Rows are points. The window is the flat piece filled in between its corners: a triangle in 3 columns, a solid with four corners in 4, and so on. A path goes straight from each point to the next, and from the last back to the first. After which points does the path pass through the window?

Window (4 x 4):
[[ 3.9  3.9  1.6 -0.2]
 [-0.4  3.6 -8.2 -1.5]
 [-0.9 -4.1  3.6  3.5]
 [-3.6 -2.4  8.2 -1.9]]
Path:
(1): [-0.2 -1.8  1.2  8.1]
(2): [-2.5  0.2  6.1  3.8]
(3): [-3.4 -3.5  6.5 -6.9]
(4): [ 3.7 -1.7 -1.6  0.1]
(5): [ 1.1  5.8 -2.4  0.9]
(6): [-4.2  5.9 -8.0  1.4]
(7): [ 2.3  1.1 -6.1 -3.3]
(8): [ 0.0 -0.3  2.3 -4.8]
(9): [-2.3  2.9  2.8  1.9]
(10): [-5.3  2.9 -1.2  0.0]
(11): [ 3.7  1.9 -0.9 -3.2]
(12): [ 1.9 -0.9  7.1 -3.6]
(13): [-3.5 -4.3  6.9  7.8]
(14): [0.3 2.3 3.9 1.2]
(15): [-0.5 -1.4  5.2 -2.8]
(16): [ 1.9  0.2 -2.1 -5.0]
Through the window after points: 2, 6, 14

Window (6 x 6):
[[-1.0  2.0  4.1  2.5  0.8  4.6]
 [ 0.3  2.2  1.1  9.4 -1.9 -8.0]
 [ 2.4 -4.6  6.1 -6.0  5.5  0.1]
 [-0.1  2.2  1.4 -3.4 -3.5 -1.2]
 [ 6.2  0.2  2.3 -6.3  6.2 -0.8]
 [-1.1 -0.4 -6.1  5.1  1.6 -0.3]]
Path:
(1): [ 3.6  1.0  3.1 -1.1  0.0  1.4]
(2): [ 7.1 -0.9  3.0 -1.8  0.0 -4.2]
(3): [-0.6  2.2  2.8  2.0  2.8 -2.6]
(4): [-4.5 -0.5  6.0 -4.3  3.3 -5.1]
(5): [ 4.2 -1.3  0.9  3.4  0.4  3.5]
(6): [ 2.3 -3.0 -1.3  1.7 -3.3 -0.1]
(7): [ 1.3  1.9  7.2 -6.5  8.8 -5.5]
(8): [ -3.7   1.4   1.9 -10.3   6.3   0.9]
(9): [ 9.6 -1.4  1.8 -0.6  1.1 -0.3]
(10): [ 2.7 -1.7  1.5 -1.6 -1.5 -2.0]
(11): [-1.1  4.6  1.2 -0.5  5.3 -4.0]
(12): [-0.7  3.4  3.6 -6.0  3.5  0.9]
(13): [ 5.7 -7.3  0.1  1.0  2.8  2.2]
(14): [ 4.7 -2.1  4.2 -6.3  1.8  1.6]
(15): [ 0.4  0.3  6.4 -1.7  8.1 -5.0]
(16): [ 0.4  0.8  2.9 -1.6  5.8  1.5]
Through the window after points: 16

Window:
[[-3.2 -0.9 -1.7 -7.0  3.8  2.9  2.5  1.3]
 [ 1.9  5.1 -8.4 -4.9 -1.3  5.0 -4.8 -0.4]
 [-3.8  1.5 -5.2  2.5 -1.1  1.4  4.1  0.6]
 [-1.8 10.0 -2.4  1.2 -1.4 -1.7  2.8 -6.5]
 [-1.0  3.1  7.0 -8.3 -1.0  3.5  0.0  5.7]
 [ 4.3 -2.0 -7.5  4.0 -1.2 -4.9 -0.5 -0.3]
 [ 2.0 -4.0 -4.6  4.0  1.4  0.7 -4.5 -0.5]
 [ 1.9  4.0  6.1 -0.5  4.6  0.3  3.4  6.4]]
Path:
(1): [ 3.7  1.5  1.5 -4.7 -1.0  5.8  2.2  5.0]
(2): [-7.4  5.7  0.0 -1.3  3.5 -5.3 -3.3 -2.7]
(3): [ 0.3  3.6 -6.0  4.8  6.0 -5.2 -3.6  5.8]
(4): [ 0.6  0.2  0.9 -4.2 -7.5  6.0  3.5 -3.3]
(5): [ 2.6  2.4  1.6 -2.6 -1.6  3.6  1.9  0.2]
(6): [-4.2  4.0 -3.7 -0.1  4.2 -3.7 -1.1  5.9]
(7): [-4.3  4.7 -5.3 -0.9  2.8 -2.5  0.0  0.6]
(8): [ 7.0 -0.2 -5.9  3.5 -3.5  2.6  0.2 -4.5]
(9): [ 4.2  5.2 -2.6 -3.4 -0.5  2.3  5.7 -2.6]
(10): [-6.0  4.6  5.4 -2.9 -0.9 -0.4 -3.8  3.6]
(11): [-3.0  0.6 -3.4 -2.4 -0.2 -1.2 -3.5  4.9]
(12): [ 1.0 -0.3 -2.1  0.6  1.6  6.1  6.7 -1.9]
(13): [ 8.3 -0.6 -6.7  2.3 -0.3  3.0 -1.3 -3.1]
(14): [-2.8 -0.2 -3.2  1.8 -0.3 -8.6  1.0  4.2]
(15): [-3.4  4.4 -4.8 -1.5 -0.3  0.8 -4.8  3.1]
(16): [ 3.4  1.8 -5.1 -2.8  0.3  3.8 -1.6 -1.0]
Through the window after points: 1, 5, 9, 13, 15
